Each row of a before or after table is a point. The points were changed in one or more steps. Then noise was added and the rows were shuffled. The steps act on how far a point lies along the listed directions, d1 being the first. Name the steps. A step turns or swaps two directions, mirrors them in a line or flattens them onto one, adds a multiple of one to another, or multiplies one. Angles are multiples of 10 degrees, from the lower direction toward the higher: turns from -170 to 170, lines from 10 to 170 but not 90. Use the fewest steps. Two steps may share a direction if one is a turn and the other turns, adds or multiplies; they go together, in the order done. Otherwise the lowest direction goes first.
(in the rows, 128 means zero)

Directions:
(1): [134  76]
(2): [180 134]
Before (11 x 2)
[[118 105]
 [123 124]
 [168 152]
 [ 97 183]
 [133 174]
 [165 193]
 [175 116]
 [151 147]
 [122  99]
 [125 186]
 [158  97]]
After (11 x 2)
[[ 95  67]
 [149  85]
 [108 156]
 [106 148]
 [205  77]
 [120 130]
 [195 156]
 [171 116]
 [166 167]
 [140  71]
 [197 115]]
Steps: multiply d1 by -1; multiply d2 by 1.6

Directions:
(1): [176 100 133 184 103 166]
(2): [ 90  86 160 141  80  89]
(3): [115 120 177 164 194 121]
(4): [ 69 127  78 169 133 152]
(5): [119 202 158 157  97 128]
(6): [ 99 119 166  94 119 196]
Before (12 x 6)
[[106 182 115 121 156 191]
 [ 94 136 157 214 131 175]
 [ 98  56 177 182 153 214]
 [154 127 173 120 175 134]
 [133 133 149 117 179 146]
 [139 162 155 139 165 132]
 [120 156 182 140  58 201]
 [117 160  88 108 134 176]
 [156 113 121  83 111 113]
 [101 107 175 129 178 113]
 [184 126 112 117 118 197]
 [154 107 126 138 119 121]]
After (12 x 6)
[[145 118 146 134 173 159]
 [111 106 102 138 132 123]
 [137 168 150 166 157 146]
 [105 139  67 107 144 186]
 [129  85 181 150 166 130]
 [ 53 198 180 126 153 109]
 [148 167 119  73 133 158]
 [130 113 139 170 172 166]
 [ 49 213 166 131  64 187]
 [142 201 157  92 152 170]
 [ 23  85 161  90 196 155]
 [149  85  93 132 106 146]]
Steps: turn d1 and d4 by 120 degrees; multiply d5 by 1.6

Directions:
(1): [177 129 107 113 143 125 168 131  44  89  87]
(2): [184 139 126 185  77 127 157  92 156 167  88]
(3): [119 110 171 150 140  39  82  98 104 127 102]
(4): [112  78 163 125  75 165 100 182 116 127  72]
(5): [126 133 210 142 189 182 150  99 127 135 113]
Before (8 x 11)
[[156 139 140 181 123 155 179 127 120 134  98]
 [115  91 138 141  75 131  99 146 165 157 109]
 [222 121 155 189  86  81 158  88  56 136  16]
 [199 109  75 140  71  74 185 148  67 104  66]
 [116 142 101 110 118  79 108 122 152 133 163]
 [ 97 142 116 111 136 145 108 130 154 142 192]
 [112 106 132  95 139 121  99 145 133  92 123]
 [195 177 130 153 148 140 238  92 120 130  99]]
After (8 x 11)
[[175 128 173 196  90 176 203 104 186 171  83]
 [153 115 122 106 139 148 141 141 116  87 102]
 [107 135 139 105 182 121 113 113  85 104 158]
 [124 152 142 100 170 154 150 121 133 113 157]
 [ 88  85 159 113 128 168  97 159 151 145 123]
 [148 158 121 181  86  35 141  88 200 178 127]
 [168 139  97 191  11 175 150 129 227 205 113]
 [117 131 132 186  89  90 118 138 161 145 119]]
Steps: turn d1 and d2 by 70 degrees; turn d3 and d5 by -160 degrees
